Rows are points. Each copy is the shape, with its points in the same order, turned, moved and blurred by noise. Is it also mirrored, or only turned?
In the rows, zero is written as 128.

Shape (5 x 2):
[[101 125]
 [128 166]
 [104 141]
 [167 130]
 [ 98  68]]
Copy 1, 5 rows:
[[106 150]
 [ 88 114]
 [ 96 146]
 [139  91]
 [163 182]]
Copy 1 is: mirrored
Copy 2 (5 x 2):
[[135 101]
 [152 147]
 [148 113]
 [100 156]
 [ 94  64]]
Copy 2 is: mirrored

Shape:
[[117  72 152 107]
 [105 147  96 117]
 [129  71 135 170]
 [112 118 106 185]
 [150 164 131 177]
 [180 121 110 115]
 [144 117 135 164]
 [ 81 153 146 121]
 [174 127 157  95]]
Copy 1 (9 x 4):
[[138 141 137  58]
 [106 121 144 144]
 [154 123  80  85]
 [127 108  77 136]
 [120 166  80 167]
 [171 160 145 139]
 [136 151  89 127]
 [ 69 140 132 120]
 [152 200 149 112]]
Copy 1 is: mirrored
Copy 2, 9 rows:
[[148 108 128  51]
 [109 101 141 132]
 [200 116 104  96]
 [176 106 105 153]
 [141 158 106 156]
 [147 152 174 113]
 [159 145 117 120]
 [ 95 103  99 100]
 [129 177 158  71]]
Copy 2 is: mirrored
Copy 3, 9 rows:
[[139 111  91 163]
 [118 143 126  93]
 [158 151 117 186]
 [123 186 144 147]
 [116 148 194 141]
 [177 104 157 107]
 [137 137 150 165]
 [ 71 139 108 124]
 [135  72 148 132]]
Copy 3 is: only turned

Shape:
[[173  92 206 164 154 111]
 [178 160 158 107  99 138]
 [124  95 149 106 151 110]
 [142 141  86 123  99 126]
 [ 95 114 111 161 121 138]
 [184 100 149  94 134 128]
 [151 137 110 154 129 114]
 [171 127  99 125  97 205]
 [ 82 148 128 115 155 122]
 [174 113  82 104 150 176]
 [174 149  81  90 135 143]]
Copy 1, 11 rows:
[[ 45 101  98 154 174 135]
 [143  64 107 155 121 114]
 [ 89 123 144 108 138 149]
 [175 135 112 135 108 135]
 [134 161  90  86 136 142]
 [113  84 138 158 143 167]
 [136 144 105 149 146 123]
 [187  86  77 125 150 181]
 [132 142 142  72 139 108]
 [184 115 135 135 167 185]
 [193 109 149 150 140 149]]
Copy 1 is: mirrored
Copy 2, 11 rows:
[[146 188 166 124  73 170]
 [149 132  89  80 120 151]
 [101 139 159 118 113 119]
 [123  92  79 140 123 123]
 [137 124 124 170  95  83]
 [128 114 139  97 120 171]
 [119 138  87 158 111 130]
 [191  65  91 141 139 142]
 [102 141 138 132 139  73]
 [146  82 123 155 167 155]
 [112  93  85 131 164 156]]
Copy 2 is: mirrored
Copy 3, 11 rows:
[[104 133 141  49 130 190]
 [121 185 143 132 100 131]
 [161 114 167  89 144 136]
 [141 114 120 151  98  94]
 [113  83 130 143 156 123]
 [144 142 173  88  87 136]
 [135 111 107 128 111 132]
 [ 93 121 176 181  67 132]
 [168 113 145 148 177 132]
 [147  86 181 156  62 144]
 [174 124 155 160  71 126]]
Copy 3 is: mirrored

Shape:
[[147 119 146  82 118 150  89 122 106]
 [120 138 149  93 144 166 144 153 121]
 [122 143 123 143 134 162  26 133 114]
 [181 140 157 164 157 116 169 121  99]
 [126 121 134 208 135 135  89 154 126]
 [173  70 132 139 172 112 143 143 154]
 [135 153 163 125 124 134 130 106 125]
 [ 85 125 193  78 179 187 162 129  82]
 [172 160  96 134 134 101 123 114 131]
 [183 128 144 166 131 148 149 152 150]
 [127 124  97 157  91 121 154 105 180]
 [150 103 112  88 109 105  74 159 107]
 [103 143 126 104 119  62  83 121 179]]
Copy 1 (13 x 9):
[[166 126 116 133 124 149  92 149  83]
 [114 106 112 103 126 141  74 124 117]
 [128 113 108 183 103 147 157 122  65]
 [114 163 153 119 188 160 113 143 165]
 [108 121 139 194 113 148 155 124 153]
 [154 106 128 137 168 100 120 146 188]
 [133 132 169 118 136 161 101 123 109]
 [127  94  96  40 109 193  84 109 130]
 [115 165 162 143 162  96 115 144 105]
 [107 114 153 164 177 137  95 146 161]
 [108 122 200 146 107  88  98 165 140]
 [176 153  92 166 121 102  91 151 103]
 [166 147 179 144  99  71 109  86 102]]
Copy 1 is: mirrored
Copy 2 (13 x 9):
[[130 129 142 144  98 158 122 146  77]
 [ 81 105 113 147 136 134 123 149 100]
 [181  88 173 113 120 125  82 165  76]
 [120 155 138 144 182 143 124  80 148]
 [180  83 150 110 150 100 111 122 152]
 [136 123 130 110 157 125 203  88 111]
 [109 153 149 134 136 136 114 149 131]
 [ 71  96  94 184 171 184 131 191 112]
 [138 177 140 108 146  97 111 103  96]
 [104 111 149 103 146 120 131  76 144]
 [124 160 109  61 113  88 131 126 153]
 [164 130 132 155  82 108 138 119  60]
 [149 170 158 116 106  54 157 182  98]]
Copy 2 is: mirrored
Copy 3:
[[149 107 168 104 143 114 142 157 144]
 [135 157 136  82 150 109 153 127 104]
 [116 109 159 122 145  54  74 180 132]
 [140 188  71 130 127 121 153 158 172]
 [ 85 167 116 131 102  70  78 149 157]
 [112 176 118 118 149 157 110 103 193]
 [149 147 118 119 113 126 136 163 120]
 [ 95 169 140  73 173 139 197 171  78]
 [170 128  84 153 137 104 110 123 153]
 [144 186  96  88 109 109 107 125 168]
 [133 121  85 122  76 142  89  93 127]
 [140 104 177 141 142  90 134 110 173]
 [155 125 164 193 112 137  86 108 109]]
Copy 3 is: only turned

Shape, 18 rows:
[[ 78 131 118 143 120 104 135 104 118 102  97 162]
 [130 162 123 147 114 153 217  82 169 147 108 148]
 [ 89 108 103 149 110 116 149 131 124  83 153 134]
 [156 116 147 144 170 152 130 150  65 156 141 163]
 [127 147 133 170 134  53 125  96 141 153 138 107]
 [152 139 160 160 155 188  80 113 120  94 143 118]
 [ 99 142 163  78 139 158 123 133  98 162 157 103]
 [122 151 125 164 140  91 140 136 115  98 106 139]
 [132 178 136 104 126  59 107 187  95  79 138 156]
 [186 144 101 111 160 177 105  45 127 132 179 105]
 [ 77 116  93 192 142 153 116 143 116 137 125 155]
 [157 111 112 123 118 157 108 118 113 145 150 134]
 [128 182 147 187  96 121 160  84 109  99 119 145]
 [180 161 107  99 132  81 168 127  94 113 108 100]
 [160  74 157 121 106  77 133 163 138  89 117 193]
 [141 146 106 136 105  66  95 120 128 125 141 104]
 [147 175 167 131 127 154 143 149 117 137 144 151]
 [145 111 161 129 116 102 106  98 126 134  80 122]]
Copy 1, 18 rows:
[[174  92  91  80 114 127 110 136 169 120 143 122]
 [ 85 126  42 136 108 149 131 111 151  86 170 105]
 [153 117 116 105 136 120  99 172 184  91 131 152]
 [127  97 156 143 121 122 157 137 117 137  71  99]
 [148 162 120  94  47 134  97  99 175 113 111 138]
 [160 127 132 192 109 141 134 166 157 184 127 136]
 [135 116 169 159 148 111  86  90 113 137 143 127]
 [159 115  85  99  92 135 103 147 149 127  95 140]
 [196 122  99  96 107  69  90 145  97 129  75 180]
 [136 188 116 207 144 113 149  92 201 158 118 112]
 [145  55 136 119 108 157 140 144 193 112 119 153]
 [124 143 143 139 140 112 158 126 161 144 123 144]
 [118 113  59 121  64 100  99 161 171 140 141 110]
 [120 172  71  96 139 111  90 108 125 140  71 135]
 [178 158 118  61 118 113 165 190  96 100 120 140]
 [155 169 121  91  94 102 104 111 171 139 108 179]
 [123 109 107 163  97 103 126 133  96 129 126 137]
 [152 159 124  80 100 146 127 125 135 173 143 115]]
Copy 1 is: only turned
Copy 2:
[[107 117 102 148 103 147 120 124  98 139 103  67]
 [ 97  93  36  91 117 130 130 128 119 145 150 147]
 [ 95 121 147 132 100 115 100 135 112 163 118  86]
 [141 218  91 149 135 105 120 167  99 112 127 121]
 [183 137  82 116  61 121 110  91 159 133 138  81]
 [163 152 120 127 138 121 101 198 151 142  57 139]
 [149 160 126 191 132 133 164 115 129 137 119 165]
 [125 145  93 125 102 148  75 127 115 131 115  87]
 [143 164 143 172  85 152  31  88  73 116 104 117]
 [163 144  92 105 165  44 124 117 165 134  54 139]
 [131 134 109 162 137 122 116 186 116 163 148  57]
 [152 145 128 129 145  86 129 147 121 111 111 129]
 [ 97 103  54 138  74 129  76 145 145 108 108 119]
 [117 157 102 103 133 136  72  57 124  81 117 130]
 [132 163 146  86  58 139 103 144  33  99 106 105]
 [177 120 132 128  88 105  88  88 131 104 122  92]
 [139 149  84 152 109 127  96 148 106 131 119 184]
 [169 133 112 110  93 154 144 126 127  78  96  99]]
Copy 2 is: only turned
Copy 3, 18 rows:
[[122 124 173 164 130 121 132 117  82  99 166 111]
 [127 181 127 153  78 207 132 128 120 118 173  99]
 [114  99 143 134 108 113  84 134  90 118 173 100]
 [133 149  76 100 122  89 138  79 130  86 128 125]
 [136 114 153 138 143 125 150  99 163 169 202 113]
 [148 159  87 134 104  73 101 136 127 111 165 193]
 [185 116 138 115 104 117  90 105 175  81 111 135]
 [ 95 129 159 129 113 107 137  94 108 136 171 132]
 [124  71 170 107 110 106 109  26  84 132 166 162]
 [175 113  65 107 121 151 124 169 169  81 203 190]
 [115 174 136 123 160  89  88 130  94 103 168  90]
 [174 121  91  94 131 117 117 137 116 113 146 137]
 [144 161 149 141  61 121 152 108  99 121 215 121]
 [108  83 149  76  88 160 166  98 138 128 153 157]
 [125  73  95 153 117 119 135  78  48 163 122 120]
 [156  86 163  98 139 119 129 110 122 158 193 138]
 [157 160 112 118  79 124 106  67 127 111 151 147]
 [158 122 141 149 123 113 171 129 116 154 132 149]]
Copy 3 is: mirrored
Copy 4 (18 x 12):
[[121 105 115 136 147 119 104  98 167 108 127 175]
 [ 67 160 157 127  85 177 115  99 160  80 167 161]
 [140 110 138 130 172 144 122 117 157 144 170 153]
 [179 132 100 139  67 154 162  71 160 155 129 111]
 [ 62  99 131 120 141 131 115  71 131 154 112  99]
 [166 140 171  89  86  93 155 136 166 150 114 104]
 [165 132 106  72 115 178 160 124 114 108 100 116]
 [115 116 129 136 117 113 101  90 138 158 132 157]
 [171 111  81 102 132  90  71  78  84 160 151 141]
 [138  98 204 104  81 128 183 112 123  86 150  65]
 [120  99  95 130 115 127 165 130 207 155 148 161]
 [151 123 124 132 104 138 157 128 144 112 152  81]
 [102 113 165 116  90 139  57 101 180 135 135 138]
 [131 116 144 161 101 150  93  87  58 128 142 126]
 [161 186  92 171 164  88  96  63 150 135 159 113]
 [101  93 119 127 144 109 104 114 105 144 137  83]
 [145 157 114  81  65 146 112 100 136 133 144 123]
 [118 148 125 156 122 111 111 107 139 110  80  98]]
Copy 4 is: mirrored

Shape (17 x 12):
[[141 128 127 122 137 140  99 107 157 122  73 116]
 [183 160 114 143 157 174  93 111 140 112 103 115]
 [161 130 173  71  90  66 148 154 131 105 170  91]
 [128 152  97 140 137 125  91 108 116 125 121 148]
 [124 124 134 180 178 149 140  79 162 120 140 118]
 [122 153 186  45 125  93 138 160 133 158 130 147]
 [137 184 139  54 102  71 148 147 194 123 156 144]
 [179 159 117 162 140 154 154  95 118 137 114 144]
 [135 143  94 156 124 151 137 124 127  96  89 130]
 [165 137 179  87 151  70 164 185 144  81 149 137]
 [137 169 143 165 133 102 123 126 152 149  96 100]
 [159 106 114 195 139 144 128 144 155 130 148 157]
 [161 128 124 109 135 115 104  86 133 135 102 111]
 [151 121  84 107 160 137 142 112 131 152  79  96]
 [151 145 145  72 171  78 138 183 122 126 168  76]
 [174 116 133 189 134 146 134 146 180 135 156 129]
 [136 136 125 183 116 199 129 121 154 113 141  99]]
Copy 1, 17 rows:
[[ 91 147 112 161 126 148 167 150 153 162 104 118]
 [ 81 135 151 160 169 175 180 126 134 147 118 131]
 [134 192 129 105  47 119 148  60 103 115 107 150]
 [ 88 108 128 150 129 158 122 147 116 128 139 128]
 [100 115 139 111 171 117 162 130 168 137 170 102]
 [170 186 132 125  57 152  89 112 125 174 107 134]
 [108 226 137 101  44 159 108 120 118 153 157 155]
 [ 78 121 192 162 135 142 143 114 159 138 135 113]
 [ 72 121 155 141 117 157 155 159 161 114 102 117]
 [143 188 151  78  51 168 152  74 121 130 124  84]
 [ 65 127 125 104 126 137 135 106 149 175 105 129]
 [ 91  94 138 131 113 171 162  90 181 110 172 119]
 [ 94 146 122 171 118 124 158 126 117 160 123 124]
 [104 108 152 163  99 117 179 161 136 176 114 123]
 [159 149 148  76  68 142 165  89  73 163 110 142]
 [ 88 114 145 115 117 163 179  75 189 128 169 136]
 [ 91 122 148 124 171 141 173 121 191 107 128 166]]
Copy 1 is: only turned
Copy 2:
[[139 134 113 148 139 128 136 127 109 163 142 181]
 [163 132 122 143 108 127 165 127 142 178 184 157]
 [133 107 109 126 114  73 165 136 163  82  46 132]
 [127 136 110 141 105 137 101 134 131 127 176 147]
 [126 100 156 190  97 117 120 175 115 182 152 125]
 [107  89  97  94 139  45 126  95 109  92  94 141]
 [108  92  81 148 129  32 135 134 166  76 105 188]
 [137 139 170 145 122 104 155 157 132 141 190 136]
 [175 128 133 142 140 136 123 180 131 135 172 158]
 [152  50 105 153 149  67 162 120 155  81  90 111]
 [126  97 177 141 110 123 124 121 133 134 134 188]
 [106  75 135 149 118 152 161 188 132 133 181 128]
 [122 159 123 150 126 119 144 116 121 144 133 155]
 [116 150 138 132 180 112 120 136 148 176 145 150]
 [124  79 104 117 128  86 136 101 196 137  75 104]
 [103  59 148 158 110 131 177 185 139 139 156 149]
 [150  98 140 127  82 128 151 208 123 173 160 159]]
Copy 2 is: mirrored
